Each wall is flat, endless, passes through zero and stands at right angles to its row. A trip goes straight from one point to another. List the walls that it crosses, first one first.

Walls:
(1): 6	-40	-57
(2): -29	-24	11
(3): 37	21	14
(4): -7	-17	21
(5): -19	11	3
(6): 31	-3	38
(7): -10	5	-11
(8): -33	-3	-9
(9): 6	24	0
Trips:
32	-20	-45 to -3	14	-21 => 9, 3, 8, 5
-29	-28	-12 to -14	5	-36 => 4, 2, 9
34	9	1 to 6	-33	10 => 1, 4, 9, 2, 3

Walls:
(1): 13	15	8	17	-37	-6	6	-8	2
(2): 29	-20	-3	-9	-39	0	24	-25	-2
(3): 30	-4	0	-9	34	43	6	25	10
(4): -4	12	-20	9	-2	-13	-14	16	-19
Trips:
-12	-30	10	1	-18	23	7	-4	13 to -19	17	-14	-2	31	8	-20	-25	-15 => 1, 2, 3, 4
-11	11	-5	10	-4	25	37	-23	13 to -20	15	24	-16	8	-2	-14	-20	51 => 3, 2, 1
58	-3	7	39	0	-19	12	-19	18 to 8	7	-13	-19	9	-24	17	15	25 => 1, 2
-17	-14	-9	34	-23	-32	10	23	5 to 24	31	20	19	-28	-3	-8	-4	12 => 4
6	26	0	6	15	-31	10	-40	-6 to 17	53	-35	-16	24	8	-13	-8	4 => 2, 1, 3
-13	-15	-2	-60	26	-29	26	13	-9 to -24	-24	22	0	16	32	-14	24	5 => none
21	-24	2	31	-22	33	11	-13	11 to 32	29	-2	1	30	19	-14	-3	8 => 2, 1

Walls:
(1): -33	28	-7	-5	-41	-3	-29	3	20	7	20	-9	-37	54	10	-7	-22	-24
(2): -34	25	-6	-5	-19	10	-10	27	18	-45	18	-32	-8	-16	-9	25	2	-14
(3): 22	-30	-9	-29	10	-27	14	5	2	-21	-12	11	0	12	1	-14	-26	39
(4): 8	-13	-10	9	-10	20	26	14	3	5	18	-2	-30	-18	-13	-2	13	52
(5): -16	9	-26	-41	9	-1	7	22	-22	-7	-8	-3	-17	19	-35	10	-17	-1
(6): -13	-20	25	14	27	-20	-4	6	4	49	-16	-21	-37	-11	-25	23	-23	-44
(7): -12	36	-21	-55	-46	7	-10	8	13	37	1	-8	-5	32	-19	15	5	23
(8): 5	13	2	29	9	-3	-24	25	-51	39	21	-6	40	-6	-12	7	-60	6
Trips:
22	6	-20	-12	0	-14	-35	4	-6	6	29	-1	18	5	-11	-25	-14	-32 to 6	-5	9	43	-24	3	17	4	-1	-39	-8	-4	14	30	-18	13	-26	10 => 2, 3, 7, 5, 4
0	1	-16	-12	13	-12	-4	-9	9	8	3	-10	-12	18	34	3	19	1 to 1	-14	-49	-27	4	6	-12	1	17	-26	12	9	17	4	18	5	-31	-5 => 5, 2
-32	3	1	-20	-33	9	2	-2	-8	-2	4	2	7	18	-20	-24	36	-14 to -22	24	4	37	12	-22	30	-7	0	-31	9	-3	-7	-4	19	-27	21	-27 => 5, 7

Walls:
(1): -37	26	13	-17	11	-7	-15	-9	6	30	-11	11	0	-3	-14	-26	-30	-13	-12	-8	-17	8	8	7	7	36	4	22	-34	-28	-23	2
(2): 9	1	18	14	-33	0	-7	13	-31	8	18	-36	23	7	8	-25	23	6	19	-5	42	16	22	7	-9	-23	2	-12	-20	11	4	33
(3): 23	-17	12	21	-16	-9	-39	-46	9	36	-34	21	29	-4	-40	-39	-23	8	-4	15	-10	10	1	-5	-41	-21	3	28	6	-4	29	-18
(4): -19	-30	28	-12	-6	1	18	19	-23	-13	29	35	21	20	-22	7	48	-1	9	15	-25	1	-4	8	-13	9	4	-21	36	-8	14	20
(5): -17	-8	-29	-33	-19	-6	-17	13	-14	13	-4	4	20	18	0	-10	10	-11	-25	-24	9	27	-32	18	-3	3	13	-2	-22	-17	38	-6
(6): 10	6	11	45	-44	6	17	-20	49	2	13	-17	-2	21	31	17	0	-26	19	27	-6	1	12	16	0	-12	-49	22	2	3	-9	-18
(7): 11	14	-10	2	-9	-2	-10	4	12	9	-11	-10	10	7	14	15	1	-40	-20	38	-2	-28	-30	10	-18	-21	-23	-13	3	-6	18	-19
(8): -8	-3	20	-23	7	25	7	45	17	17	1	2	1	40	5	-13	-17	-39	38	12	33	18	8	-8	-10	31	-15	-24	-16	-13	10	-18
(9): 26	-5	1	-27	10	-7	35	-6	0	-1	-6	9	18	14	-6	-16	21	-8	6	2	51	-11	-11	-28	15	-17	-25	6	5	-12	-7	13
Trips:
-34	-9	-16	-7	12	-4	22	7	0	10	22	-13	12	7	18	-22	13	32	0	15	24	-6	-32	-30	-12	14	-16	-25	-16	-3	-16	10 to -31	-12	6	11	15	-17	-24	19	23	15	-14	0	-14	6	-2	-26	17	13	-13	16	-6	-23	-17	3	-25	10	33	-32	-2	-15	38	-8 => 1, 7, 9, 3, 2
28	-3	13	-6	22	-16	-1	24	11	19	3	9	-30	-17	28	3	6	-5	10	-21	14	9	11	-24	-55	16	8	2	-9	22	-22	-30 to -6	-36	-27	14	-7	-38	19	11	9	1	24	14	19	-38	15	35	-19	6	12	-18	26	-10	16	28	-17	13	20	-23	22	7	31	0 => 4, 2, 5, 8
12	-11	20	-14	8	-18	-25	-1	-13	5	-18	19	21	-11	-18	24	14	-26	2	-6	12	20	-28	-25	27	17	10	22	0	-12	-11	38 to 2	-22	7	22	-11	10	-28	-23	-6	22	-18	14	7	-10	-14	6	-3	28	20	11	30	-8	-18	-19	-15	-27	42	7	-6	-14	-19	28 => 2, 5, 4, 1
34	12	-1	-36	28	-9	-24	-24	46	-20	28	10	0	-13	-34	-16	-3	23	6	-31	17	-3	3	38	-39	-4	39	-13	-8	13	4	-19 to 17	-2	-6	-8	10	-12	-40	-49	1	-21	-36	-29	-37	1	-13	-5	27	28	16	-13	48	7	30	8	23	-7	-38	14	-3	-28	-10	20 => 9, 2, 5, 1, 6
6	-13	-2	36	17	-6	10	19	5	-29	20	25	1	31	-1	19	5	-17	29	-12	-20	19	-12	9	-10	22	23	0	-24	13	12	-5 to -19	-23	-54	46	-24	-37	-5	7	-14	0	2	28	10	2	8	-11	-7	7	28	20	2	18	21	0	29	15	9	-18	20	-2	-8	-26 => 3, 8

Walls:
(1): 9	7	20	11	-5	0	1	-7	8	1	-20	0	-21	-11	4	-8	8	1	2	1	-2	-21	-4	5	-12	7	18	-10	10	4	-23	12	-32	-15	-20	4	8	-12	1	21	-12	5	-1	-26	3	-6	16	6
(2): 10	-16	-3	-14	31	9	3	-25	4	-47	-27	17	0	12	7	-9	-19	-4	6	-1	-19	20	10	-8	9	7	16	-36	12	5	-7	12	30	3	-21	-10	1	-6	-3	-4	-9	13	20	-4	-5	0	-6	-7
(3): 30	23	-8	-6	4	8	-1	-14	38	-18	-4	-22	-8	-6	-14	6	12	17	14	13	-15	22	-43	-25	-18	25	-13	-2	20	1	-9	25	-18	20	12	13	-27	9	17	21	-10	12	-15	-42	-8	-3	21	0
(4): -10	-6	7	-5	-15	-17	-32	-3	-27	-14	-5	22	9	17	8	20	11	-34	-5	-17	-1	2	-15	-16	6	15	-36	-14	18	-33	-5	1	3	-32	30	7	12	-20	-36	-15	-2	0	-7	11	12	24	-3	-1
(5): 2	11	18	-18	12	-3	-15	13	-12	4	5	20	8	-18	23	0	17	0	28	-8	-7	14	-15	2	15	23	20	21	25	1	-4	12	-4	-29	-7	-25	-33	3	-12	44	15	-5	9	32	-42	27	-33	13
(6): 9	26	17	-8	-24	22	-2	8	-3	-29	-3	-26	-17	-11	2	24	-2	-13	20	30	3	14	21	6	-11	16	-39	-7	28	13	-14	20	2	13	2	7	-37	15	24	-17	11	-22	-17	-25	-12	3	39	-8
(7): 19	27	20	8	-10	13	-25	3	30	14	-18	43	4	6	4	-2	16	-5	-2	11	-16	9	-17	-30	-31	-10	-6	6	19	-35	18	29	20	-16	13	-20	-22	-25	27	-23	-11	31	-5	-8	14	-3	-7	-25
(8): -7	-21	-22	-40	11	-6	9	6	-3	-9	-5	3	14	40	-15	-35	37	14	7	7	2	3	10	-19	-17	-31	8	1	8	-4	-9	-19	-11	0	25	13	-15	51	-10	6	-14	5	27	-6	5	-32	-15	20
Trips:
1	-14	7	4	14	0	-29	-15	-30	-25	1	-22	8	4	-11	-9	2	-2	7	35	-4	2	-4	-7	7	6	-26	12	16	-4	18	35	16	1	20	8	-16	3	-22	-8	-6	-14	-10	9	-6	1	-25	-14 to -23	5	11	36	-1	15	12	8	8	-27	5	-7	-11	-3	1	6	15	10	28	-45	21	-29	16	7	15	12	9	-15	0	-8	-17	-30	11	-15	24	-10	-6	19	-2	10	18	-6	0	-52	-21	-1	32	-1 => 7, 1, 2, 5, 8, 4
17	-10	18	12	14	-3	-9	-36	9	30	-21	-11	11	-3	-39	10	-7	5	9	-15	-19	3	10	-6	-17	-20	10	12	-5	-38	11	-4	20	-3	20	0	6	-22	-14	-12	2	-6	13	-6	13	-19	-14	15 to 38	-22	0	-1	5	-24	3	-21	15	-18	10	29	16	5	-22	-1	14	9	-6	-7	-9	3	26	-14	11	-8	3	-39	5	-6	-8	-38	-4	22	6	41	-1	5	12	-19	3	8	-33	-36	6	-2	7	-56 => 3, 6
-9	-3	-2	8	-11	20	5	-39	21	-16	26	-22	13	15	41	-36	-13	-4	21	4	-23	9	4	13	32	34	26	18	-11	-13	-31	-16	-24	-14	20	0	-10	-27	-6	-31	-15	26	-15	36	-3	15	29	13 to 31	-22	20	-11	-8	-18	13	-33	4	-26	-12	-13	-9	-20	13	-9	7	-5	16	-4	-27	26	-19	-49	-9	-12	26	-20	-9	-6	-13	35	-10	-30	1	-10	-1	-21	-12	-4	8	5	7	7	7	-24	-12	12 => 3, 7, 8
12	-1	-9	-2	21	46	24	4	-22	-6	-26	27	46	-18	1	18	0	0	28	8	13	18	10	1	18	26	-11	-5	-21	-11	4	-17	-19	-30	7	2	-6	-18	-14	1	-18	0	23	-4	-12	-13	-4	4 to 4	8	15	-12	-24	-10	6	-4	-39	-9	5	-4	-5	-18	7	-18	-13	10	-16	1	-20	26	31	14	-13	26	43	-3	-13	28	24	13	5	-4	3	13	-7	13	-22	-1	5	-14	-14	10	-24	-11	21	43 => 6, 4, 1, 8
18	22	11	-32	0	-6	-17	5	-14	-11	4	20	19	9	5	-23	-6	-14	-7	45	-26	-12	-8	-16	16	2	-6	3	-20	23	10	-19	14	11	-3	10	3	-37	-11	23	4	23	-18	45	-32	17	-31	-21 to -22	-17	24	41	-9	-4	10	-1	39	5	-15	-19	19	22	12	4	-7	19	46	-5	22	-1	-14	-14	-5	-3	10	-22	-7	26	-25	-26	34	-17	-48	0	0	-1	0	-15	-25	2	-5	-32	0	25	-16	30 => 4, 1, 7, 5, 3
-13	3	-36	-2	-1	30	-24	-2	-60	-11	6	-20	-24	-10	7	-20	24	-11	-22	-1	-19	-1	13	-5	56	-12	-10	2	-1	9	3	-12	-17	-11	19	1	15	7	22	-5	8	3	15	22	27	-4	5	-15 to -10	-9	-6	12	12	-34	-18	-19	6	3	16	-9	7	-42	-14	4	-18	8	-36	-27	-8	-6	-19	4	36	22	-28	-21	6	-30	16	-9	15	1	-20	37	-11	-2	-8	-2	-12	51	-6	14	-11	-7	33	7 => 8, 2, 3

Walls:
(1): -14	2	-27	5	3	-20	3	10	24	-6	24	-5	-3	-30	32	-4	13	22	-33	7	-11	-19	-3	-16	-38	-41	-8	14	20	13	0	0	1	-17	11	-8	-18	-6	7	-5	-51	2	10	11	-26	-3	28	19
(2): -26	-12	-22	11	1	-11	-3	18	8	9	-21	10	-23	14	2	-15	12	6	15	29	-16	-16	-24	-4	20	-4	20	-40	5	-15	11	3	-5	-6	-18	-60	13	-25	-22	-18	13	27	20	0	32	10	14	23
(3): -12	1	24	18	15	-17	17	0	-20	18	-13	-23	7	12	4	47	26	-4	8	-6	-17	31	-2	0	16	-18	32	-8	14	3	-27	-50	4	4	-21	18	4	27	-44	-46	-20	0	-1	22	-14	12	2	-16
(4): -4	-15	-31	4	-24	11	1	-7	-14	12	-25	-1	-4	-33	8	42	-7	-3	0	31	15	-19	3	10	-15	9	-6	15	7	6	20	0	30	-12	28	-2	-6	-25	-5	-21	9	-28	-4	-16	-20	-21	-21	-6
(5): 43	-9	-8	-30	31	5	5	20	11	2	25	-14	17	-20	1	-33	27	-8	-12	23	3	-5	17	-19	-7	-10	21	28	6	9	-7	-4	-1	21	-17	27	8	1	-11	21	23	18	-22	-11	-24	23	-16	42
(6): -10	-32	-5	19	-33	-14	3	-25	36	-23	-26	-4	10	11	9	-7	-48	-2	-20	0	-10	-12	25	-26	-28	0	-22	8	37	-7	13	-2	11	-15	-12	-27	18	38	-2	-10	-1	-5	-38	-4	22	-13	23	16
Trips:
17	0	-16	23	23	28	-3	10	-17	35	-8	1	11	19	16	-36	-6	6	2	-11	-3	32	44	6	10	24	14	-24	30	-21	-11	1	-17	-4	-16	9	-2	-30	1	-9	17	-7	-16	11	-42	7	-18	-19 to 0	18	21	3	-8	6	-24	-7	22	-19	-8	-45	-14	-42	-8	-9	25	-12	-7	-19	-12	-5	13	-30	2	1	30	5	-17	-6	34	-8	-10	2	36	-1	35	4	-9	27	-3	8	2	20	35	22	20	16 => 2, 3, 6, 1
8	3	-2	-3	8	-3	-6	-1	12	6	1	-43	16	3	-31	27	-39	-14	7	12	8	14	30	6	10	-10	3	-15	42	9	16	-5	-14	13	-37	-6	2	3	-20	0	-13	-3	-9	3	-10	-27	-20	5 to 16	-19	2	-30	19	-14	1	26	22	-5	10	4	26	-5	-18	2	10	8	8	31	-6	-11	-5	30	19	2	-8	-35	13	-18	-4	-21	-21	7	26	11	13	-5	-2	-13	13	16	-26	-16	11	7	8	5 => 2, 4, 6

Walls:
(1): 8	46	-1	22	12	-12	3	6	2	-2	-23	-11	5	3	6	-11	30	0	-22	-1	-16	-35	14	-11	23	17	25	-16	-22	-18	-20	-16	-15	11	-3	10	-26	24	-12	-5	1	4	-9	0	-9	-3	-15	-6
(2): 16	37	-12	-32	-6	-11	3	4	8	-3	14	13	10	26	-9	6	1	3	-16	25	-4	10	-17	1	-22	0	5	-31	-17	-11	-11	-17	-26	2	9	-2	-25	-20	2	13	16	-27	20	8	11	20	-3	12
(3): 19	7	20	-9	-9	-13	10	19	-18	-6	0	2	-1	-5	-4	-1	-1	8	0	7	-29	-19	5	-5	-42	-1	26	14	-17	-8	15	13	-18	-4	-11	1	-13	1	-12	-18	-15	-3	-13	12	17	5	28	-24
(4): -31	25	0	40	5	18	-12	-11	26	-20	1	-18	-2	17	-2	-30	-5	-21	18	-5	-12	-16	-13	19	-11	-21	1	-14	2	8	-1	-15	12	-19	-12	-23	-4	-14	9	36	15	10	-2	2	10	6	8	-2
(5): -29	1	3	-22	14	18	-45	-13	-40	33	-5	6	-3	4	-34	-5	2	1	-24	-10	-19	-1	33	16	1	-18	-15	-26	22	-2	8	15	-30	0	-11	19	-13	7	8	17	-23	-17	-5	17	-12	13	12	16
(6): 32	10	-5	-49	12	-15	-8	-4	19	-8	5	7	22	-2	2	0	27	-9	-6	39	8	1	-2	0	-1	-4	9	6	24	-4	2	-15	-17	9	-11	7	-19	20	2	-5	-5	-8	5	4	-6	9	5	-4
(7): -10	-8	17	-18	-8	6	2	0	13	3	2	2	4	18	33	5	23	29	-7	-10	-11	10	-4	-12	2	-18	12	-20	32	12	-9	5	-20	43	9	11	5	-8	18	1	13	-29	2	-2	-13	34	6	7
(8): -24	-15	9	2	-7	4	-2	-26	-18	-5	-15	17	-16	14	-7	-17	39	-9	-13	9	8	28	-8	38	-19	3	-18	-15	10	1	-17	19	16	-26	6	21	4	-1	49	2	4	-25	-20	-12	22	0	-3	7
Trips:
-3	-7	-11	14	-2	27	0	-14	-2	-10	34	12	-12	4	-18	5	-26	-37	-41	-8	-4	22	-6	7	-36	20	10	-34	11	-24	-1	3	2	12	-26	11	12	-28	-24	27	17	-6	-4	9	19	22	-18	6 to -7	-3	1	-12	-25	-7	15	-6	-7	5	-11	8	32	-9	3	-10	-2	-2	-23	0	6	-20	8	-8	27	-11	-9	-23	1	-12	-13	6	-14	27	12	1	12	-23	-2	-4	-12	0	-10	15	-4	5	7	18 => 7, 4, 1, 8, 6
1	10	1	18	-9	-8	-15	-2	0	-3	-35	-1	4	-4	13	-6	-1	20	1	6	23	3	-11	-6	11	-10	-30	-12	7	-9	4	16	-12	1	17	-6	-9	-12	16	23	-17	-16	-20	-25	2	-38	-1	16 to -3	-8	2	6	-7	-15	-20	-4	1	-9	-19	11	-12	6	7	-25	-2	-2	10	-17	-30	6	7	-14	-6	-2	19	-16	7	7	1	5	-8	9	-6	-15	16	-1	22	8	-4	11	6	-13	-6	10	18	15 => 1, 3
-12	-5	21	-6	23	4	17	-16	-9	-2	-6	25	8	-27	-14	27	0	11	9	-2	6	-11	2	-2	-10	10	-8	2	13	-15	18	-10	-22	9	4	21	24	6	-4	7	0	-11	-4	24	-1	-27	-29	-17 to -19	-10	16	-8	0	9	8	15	-2	6	9	-10	9	-15	14	18	-4	15	-2	-10	3	5	-10	-15	22	-20	-13	40	-11	-13	-15	-6	13	-20	-2	12	-2	-32	3	-1	-4	22	1	-2	21	-5	-5	-12 => 6, 5, 3

Walls:
(1): -55	24	-25	14	-3	-8	14	-5	-26	-29	9	-18	-30	21	-20	11	-8	3	-12	9	-18	6	-49	3	-5	-7	-25	-37	22	22	23	-30	14	-7	-5	9	24	9	-22	13	18	26	-6	11	-5	13	17	-2
(2): -15	-18	-9	2	-1	1	21	-4	-9	14	-5	1	-9	-5	-14	-27	24	4	-30	-11	0	-15	-7	-23	1	-4	5	13	26	-4	-25	30	-8	6	15	10	8	-13	-17	15	25	1	-15	-13	12	0	2	19
(3): -3	-8	1	-23	2	25	-15	-28	10	12	0	-31	-3	-31	-18	5	-9	-26	-10	17	-20	24	-3	18	-12	-16	-32	-10	14	0	5	5	26	-5	-3	13	2	5	19	-14	28	13	12	18	-12	16	5	-6
(4): -11	-21	-4	16	-8	-11	-24	-8	6	5	-14	-28	-14	-5	-16	30	7	10	-1	4	-18	31	-13	-23	-19	-31	-14	-13	-22	7	10	-1	-33	3	-6	-3	-23	7	-6	7	-9	-6	19	-10	2	-9	15	8
(5): -11	-9	7	6	-7	-1	0	-33	-33	-3	18	3	-43	10	-3	-21	-24	6	7	9	-16	-4	4	26	0	12	0	8	2	14	25	24	9	7	-23	-19	2	17	-23	-8	12	-23	9	11	15	19	-16	11
(6): 0	12	-27	-28	-11	-12	-28	1	-19	0	-6	25	-29	24	-4	-17	37	-1	-7	-13	24	-12	1	20	-3	14	-7	9	26	4	-6	-33	-9	1	-8	6	15	-12	-5	19	-27	44	3	-35	-7	16	1	0
(7): 6	6	-8	32	12	0	-36	-14	20	-19	-11	-14	-42	-15	17	8	5	-2	38	-8	10	25	0	13	8	-11	-1	8	-13	30	-7	12	-3	-5	9	6	22	21	43	19	-34	-20	-13	13	-3	13	-7	8
(8): 21	-6	-10	3	-8	-20	15	-15	-3	-18	-7	-7	-23	21	5	14	-18	-4	-3	4	-8	34	-14	11	-37	-8	-14	-7	18	12	1	-20	-27	-26	7	-10	-4	14	-3	-12	19	6	-5	15	8	-9	-49	-16
(9): 36	-35	-17	-1	-13	2	10	17	12	0	5	13	-6	6	-7	-25	-3	3	-13	14	-11	10	-9	0	3	-14	9	20	-11	4	-16	4	-3	-14	-10	7	-27	-10	30	18	-3	-16	-14	-21	18	13	40	-19
(10): 1	-19	7	14	9	9	-18	-4	30	17	24	-13	-23	9	4	47	-25	-7	-9	-9	-9	-29	-2	-34	-1	38	33	9	-11	3	-6	-5	12	16	-6	3	-19	-22	-2	-1	6	-30	-9	-8	-32	-24	-16	-6
Trips:
-3	-1	14	-11	-17	-23	1	-22	-36	-36	7	-2	8	11	-28	15	-8	-23	12	-31	21	-10	16	-16	-5	17	8	-2	2	-4	4	6	10	17	-2	18	0	9	15	-19	-18	-23	11	-3	-22	6	-4	18 to 11	-7	-9	0	-28	26	2	-2	-9	-10	0	31	2	9	13	-23	-35	29	7	17	-5	24	-11	21	3	3	-2	10	15	-2	42	14	-6	-24	-14	-19	-2	-23	47	11	-3	51	-10	-43	-5	5	-4	0 => 10, 8, 9, 1, 7, 3
-24	20	-16	-17	28	13	-31	60	17	0	1	15	10	-20	4	20	-19	15	-9	23	-9	2	7	21	4	-6	-23	6	-1	18	-8	-9	-19	14	8	6	23	-1	3	6	-21	-9	30	-11	7	-22	24	-4 to -9	23	-1	-19	-10	8	-32	8	6	9	-19	-25	2	-16	-1	0	10	-14	-4	-21	10	17	2	-25	-18	19	18	-15	-12	-9	14	7	-18	-29	-21	29	-23	20	-6	-10	-16	3	-2	26	19	-14	-9	5 => 3, 1, 6, 10, 8
3	9	7	5	11	2	-9	-15	37	0	47	2	40	41	10	-11	-7	-21	16	-5	-7	-12	16	0	3	0	25	34	6	17	-13	-7	-25	10	-13	8	-32	-27	-12	22	-11	16	37	-25	4	3	24	-8 to 4	43	7	-14	13	3	-10	8	4	7	-10	34	-16	-16	-8	0	12	-16	15	14	7	6	-48	7	0	-10	-10	-9	5	-15	-3	-17	11	-10	-2	-9	-30	1	1	1	-11	27	-16	5	-18	-11	-6	6 => 10, 1, 9, 3, 8, 7
-12	-32	3	-10	1	10	16	11	-10	2	-28	-4	-11	33	9	-22	-38	15	-13	-39	-5	-6	40	-17	16	2	4	11	12	12	-16	14	9	9	-11	-9	7	15	-10	9	-43	13	2	1	3	10	-31	12 to -1	-5	-31	-1	10	26	-29	-11	26	3	1	-28	-20	25	7	-4	-19	-2	17	13	-16	-12	-18	8	26	9	14	35	-7	12	-6	-9	13	11	15	-1	6	-36	19	-21	7	10	-10	0	-5	10	28	28 => 9, 3, 1, 2

Walls:
(1): -11	4	-3	-2	9	6	-36	30	6	-1	10	0	8	11	8	12	-15	31	13	12	13	2	4	-40	21	9	11	1	10	-2	-2	-12	18	15	-49	10	7	30	-6	14	7	-49	36	4	17	17	10	-4
(2): 6	10	6	9	-17	-5	-11	-3	-10	10	23	6	12	44	12	35	-31	-3	22	-12	-14	-7	-2	3	-3	-16	21	-11	29	-7	17	5	15	26	5	37	-14	-2	-19	3	-35	26	23	25	8	-1	2	2
(3): -18	6	-18	-17	5	-7	-16	11	-26	-4	-4	-13	-1	5	-21	-5	10	-19	-12	4	-10	-11	-4	-2	5	-2	-20	-6	-1	3	-47	10	9	33	-8	-11	3	-8	18	30	-4	-23	7	-19	-13	29	-38	11
(4): -24	-7	-21	18	8	-4	-3	16	-11	24	-9	2	17	7	34	10	-40	10	3	5	0	8	10	-17	-16	-10	18	1	5	36	-22	13	29	-34	11	-16	-7	-22	-10	5	-18	-8	11	-24	-21	-17	2	28
(5): 3	-17	14	34	10	-24	5	-6	3	-21	14	-4	34	9	-31	-25	20	19	0	-21	-36	1	-18	-3	6	6	-6	-3	-12	-12	-14	-6	30	8	-8	17	-19	-13	8	1	24	-17	28	6	24	-2	-17	-32
(6): -9	4	-6	-9	-17	16	0	-8	10	-1	12	-1	5	1	15	8	-1	8	22	-8	21	-12	-14	-9	-38	3	3	-20	6	7	-6	-30	13	2	5	-22	-4	-16	-7	23	6	14	-17	0	-13	9	6	-20
Trips:
-26	5	-29	26	-11	-19	-28	0	-2	22	6	36	-35	-3	14	2	24	-19	19	16	48	-3	-23	1	-16	-18	25	-9	29	-15	-12	5	4	21	19	11	13	-26	-17	10	36	-5	-15	32	-1	28	-5	2 to 15	-32	-4	-24	-6	16	12	-13	19	7	21	7	8	0	12	25	-7	15	4	-2	-26	6	34	-17	7	-14	22	-1	-8	16	-17	-22	14	-11	5	3	-18	-46	1	-38	-19	20	-9	-29	4	-4	10	-5 => 4, 1, 3
38	-19	3	-26	-17	-33	2	-6	2	32	-12	21	13	-17	17	-11	-11	-16	4	-14	-10	-17	-12	1	9	1	3	29	9	-1	-15	-17	-14	17	-20	-9	-35	-7	8	-2	-10	7	27	20	-12	-14	25	3 to 31	-15	2	12	-3	6	27	3	-10	-12	3	12	-10	-20	15	-8	-5	6	-5	33	-12	17	-24	2	23	4	9	15	6	-13	11	-5	17	-31	28	9	5	-5	27	14	-30	-37	2	-9	7	-13	-8	15 => 4, 2
10	16	-5	-4	-60	24	-9	34	3	20	-7	6	-21	-18	22	24	19	-23	1	27	-9	-7	14	2	30	2	-1	5	-26	-1	4	-11	-27	2	-33	19	4	-10	-20	18	36	-11	16	3	16	-9	17	-19 to 11	4	18	4	-8	-4	-21	-17	-17	12	-8	-27	-16	32	8	11	5	-39	32	7	11	12	1	-27	10	10	-2	-7	33	-11	4	-16	-35	0	4	0	9	4	-29	-47	-7	6	-8	5	-1	5	-7	-28 => 2, 6, 1
-14	22	0	-3	4	-5	2	-30	30	9	-9	-2	6	-12	8	-9	6	0	11	15	2	0	26	0	-24	-6	-23	10	-10	24	12	7	16	4	-6	3	-5	-10	3	-23	20	-2	0	39	-19	-20	-19	19 to -1	-3	-6	23	15	8	-18	7	-16	-18	-21	29	-3	-4	-7	-6	1	-28	-8	6	18	4	-40	-15	19	6	13	4	4	13	-10	-1	-17	2	21	-36	-16	5	-8	-24	16	4	0	-44	-4	6	37	4 => 6, 3
6	7	16	-3	-26	-13	-1	-56	2	-8	-24	-10	7	-26	12	13	23	-10	-49	-10	-15	-18	2	-16	6	3	-5	8	-22	-11	27	33	11	-6	-9	-19	7	-5	2	9	-3	16	-5	-10	8	5	-9	-20 to 3	-9	9	8	-21	3	-7	36	-12	6	-2	3	7	22	-4	24	4	19	7	-12	-5	5	18	7	-9	5	13	-3	-3	1	-12	-15	-6	-21	6	51	1	-2	-22	-12	-9	4	1	-18	-14	29	-17	-15 => 2, 4, 1, 6
11	17	0	-11	22	0	18	17	24	-38	23	-10	-6	-11	-41	-15	0	7	15	-5	31	8	32	-1	-3	-9	7	-24	-18	-3	-11	34	19	-14	-27	15	-9	38	27	20	11	0	17	-18	20	8	10	-13 to -23	-9	-19	-3	-16	-23	25	-24	17	-15	0	8	-13	-7	-3	-7	-22	-14	10	18	-30	9	7	4	-1	-21	14	23	-10	-21	-10	1	-5	19	23	-16	9	-33	-13	0	-10	23	-51	-21	-26	19	-10	-3 => 1, 6, 5, 4
